Every row gives one point. Each table stands for the endless flat space through its points: a line for two points, a plane for three, and so on. The two share one point or none. Which?

First (2 x 3):
[[ 19  -6 -46]
 [-11 -21 -21]]
Second (2 x 3):
[[ 13 -29 -22]
 [ -5  -8 -31]]
They share: no point

First (2 x 4):
[[  0  21 -30   3]
 [ 24   9 -12  12]]
Second (2 x 4):
[[15  9 -9  4]
 [14  5  0 -1]]
They share: [ 16  13 -18   9]

First (3 x 6):
[[ 20  27  22   8   3  31]
 [ -2 -19  29  57 -33  22]
 [  2  -7  26  46 -23  21]]
Second (3 x 6):
[[ 23  11  37  41 -16  48]
 [ 47  20  49  58  -9  61]
 [ 14   9  34  32 -23  45]]
They share: no point

First (2 x 6):
[[ 15 -16  29 -24   8  -2]
 [  7 -14  26 -30   5   4]]
Second (2 x 6):
[[ 41  -9  35 -12   8   7]
 [  5 -27  29 -24  14 -23]]
They share: [ 23 -18  32 -18  11  -8]

First (3 x 8):
[[-16   4  27 -17  22 -26  31  34]
 [-34  34  39  -5  25 -56  28  25]
 [-38  46  43  11  21 -60  22  19]]
Second (3 x 8):
[[-32  16  44   3  39 -37  20  36]
 [-36  28  60   3  43 -35  21  31]
 [-30  46  78  -1  35 -21  29  19]]
They share: no point

First (3 x 9):
[[-45  29 -29 -18 -42 -12  34   4  52]
 [-40  30 -43 -18 -30 -14  32  12  45]
 [-30   6 -12  -8 -43 -31  25  10  33]]
Second (3 x 9):
[[ -4  -5 -27   8 -23 -43  31  26  29]
 [-25  22  -9 -53 -62  -3  29   7  13]
 [-14   6 -21 -15 -37 -27  30  19  24]]
They share: no point

First (2 x 11):
[[  5  44 -14  -5  -3  14   0   4   9  12  23]
 [-22  23 -11  -8 -27  32   0 -11 -18  36   2]]
Second (2 x 11):
[[  2  48 -31 -18 -14  35   5 -20   9  12  -4]
 [-23  28   4  -8 -14  15   0  10 -16  47  26]]
They share: no point

First (3 x 11):
[[-48   1   8  -7  -4 -37   0  -7  18 -15  43]
 [-13  31 -12   8 -29   3  25  13  28   0  28]
 [-13  35 -20 -10  -5 -29  -1  -5  38   8  22]]
Second (3 x 11):
[[-35  28 -15 -15 -12 -25  13 -11  15   4  23]
 [-43  36 -30 -25 -23 -22  27 -20  -5  15   7]
 [-11   8  -2   7  -3 -38 -17   8  51  -9  39]]
They share: [-27  21  -8  -7  -7 -29   2  -4  29  -2  31]

First (2 x 12):
[[ 37   4 -16  -4   6 -14  27  37 -14  -4  13  -5]
 [ 25  16 -13  17 -21 -38  33  19 -38 -13  10  16]]
Second (3 x 12):
[[ 37  26  -2  15  13  -8  42  38 -21 -27  20  -4]
 [ 22  -1 -14  -3 -23 -26  15  20  -9   9  14  14]
 [ 54 -19 -57 -15   9 -52  32  43 -64   5 -18 -16]]
They share: [ 33   8 -15   3  -3 -22  29  31 -22  -7  12   2]

First (2 x 14):
[[-34 -35  15   9 -18  25 -45 -30  37   4   2 -22  -8  -9]
 [-18 -33  15  21 -26  21 -33 -12  33  10  14 -24 -22 -23]]
Second (2 x 14):
[[ -5 -23  16  28 -27  19 -35 -14  27  15  16 -27 -37 -31]
 [ -1 -13  32  22 -19  15 -49 -30  11   9  16 -43 -41 -31]]
They share: no point

First (4 x 18):
[[-10  18  -3  21  12   3   4 -28   2 -13 -10   4  45 -23  11  22  -8 -34]
 [ -6  10  21  -3  20  39 -12   4  14  15 -10  36  13  13   3  46 -16 -42]
 [ 39   1  36  -6  -4   3   3 -47  -7  12  41  -3  22 -17 -18  37 -13 -33]
 [ -1 -19   6  34  36  23   8  -7 -32 -18  -4 -13  37  23   7  32  17 -23]]
Second (2 x 18):
[[  4  -8  13  11   0  35  28 -16 -10 -12 -18  -2   6 -18  10  50  15 -57]
 [  5  -6  13  13   6  28  20 -18 -11 -10 -10  -2  15 -12   7  44  10 -48]]
They share: [  7  -2  13  17  18  14   4 -22 -13  -6   6  -2  33   0   1  32   0 -30]
